Each point is reached from the start by the listed moves, each made 0, 1 or 2 times, or once backwards (-1), plus a little noise. Is the number of moves made odd or even? Then give how often each move was made.

Moves:
(1): [ 0.43  0.14 -0.07  0.11 -0.14]
(2): [0.00 0.63 0.05 0.05 0.04]
Start: [-0.04  0.06  0.29  0.04  0.18]
Points:
[0.38 0.17 0.21 0.12 0.04] -> odd (1, 0)
[-0.08  0.70  0.35  0.11  0.23] -> odd (0, 1)
[-0.07  1.35  0.40  0.10  0.29] -> even (0, 2)

Moves:
(1): [ 0.37 -0.05  0.10  0.06  0.01  0.05  0.00 -0.08  0.08  0.13  0.05 -0.07
 -0.02]
(2): [ 0.07  0.42  0.07  0.02  0.01 -0.14  0.05  0.11 -0.04  0.04  0.05  0.12
 -0.04]
(3): [-0.02  0.00  0.39 -0.13  0.02  0.08 -0.02  0.02  0.06 -0.03 -0.06  0.01
 -0.07]
(4): [-0.05  0.02  0.16  0.32 -0.13 -0.05 -0.01 -0.02 -0.03  0.01 -0.11  0.03
  0.06]
(5): [ 0.04  0.02  0.05  0.13  0.38 -0.02 -0.01  0.06  0.00 -0.03 -0.05 -0.03
 -0.03]
(6): [-0.01  0.16 -0.05  0.02 -0.05  0.55  0.06 -0.14 -0.04  0.05 -0.06 -0.19
  0.08]
(7): [-0.01 -0.03  0.00 -0.03  0.00 -0.09  0.41  0.04 -0.09 -0.09  0.08  0.03
 -0.07]
(8): [ 0.04 -0.09 -0.05  0.03 -0.11  0.09 -0.05  0.49 -0.16  0.04 -0.09 -0.06
 -0.07]
(9): [ 0.00  0.02 -0.05 -0.01  0.00  0.08  0.12  0.11  0.49 -0.03 -0.10 -0.15
  0.00]
(10): [-0.21 -0.03  0.02  0.08  0.01 -0.01  0.08  0.00 -0.01  0.58  0.02  0.01
  0.01]
(11): [-0.14  0.02  0.05  0.20 -0.01  0.07 -0.04  0.17  0.09 -0.04  0.53  0.06
 -0.06]
Start: [-0.37 -0.34  0.07  0.15 -0.09 -0.30  0.36 -0.07  0.23 -0.41 -0.29  0.21
  0.00]
Points:
[ 0.78 -0.54  0.25  0.19  0.73 -0.80  0.85  0.10  1.24 -0.96 -0.85 -0.17
 -0.19] -> even (2, 0, 0, 0, 2, -1, 1, 0, 2, -1, -1)
[ 0.23  0.02 -0.31 -0.05 -0.12 -1.12  0.83  1.08 -0.29  0.35 -0.53  0.39
 -0.30] -> odd (1, 2, -1, -1, 0, -1, 1, 2, 0, 1, -1)
[ 0.05 -0.55  0.17  0.03  0.19  1.33  0.92  0.49  1.19 -1.02 -0.09 -0.68
 -0.17] -> odd (1, -1, 1, -1, 1, 2, 1, 1, 2, -1, 1)
[-0.11  0.11  0.19  1.04 -0.16 -1.01  0.32  0.85 -0.20  1.04  1.12  0.72
 -0.27] -> even (2, 2, -1, 0, 0, -1, 0, 1, -1, 2, 2)
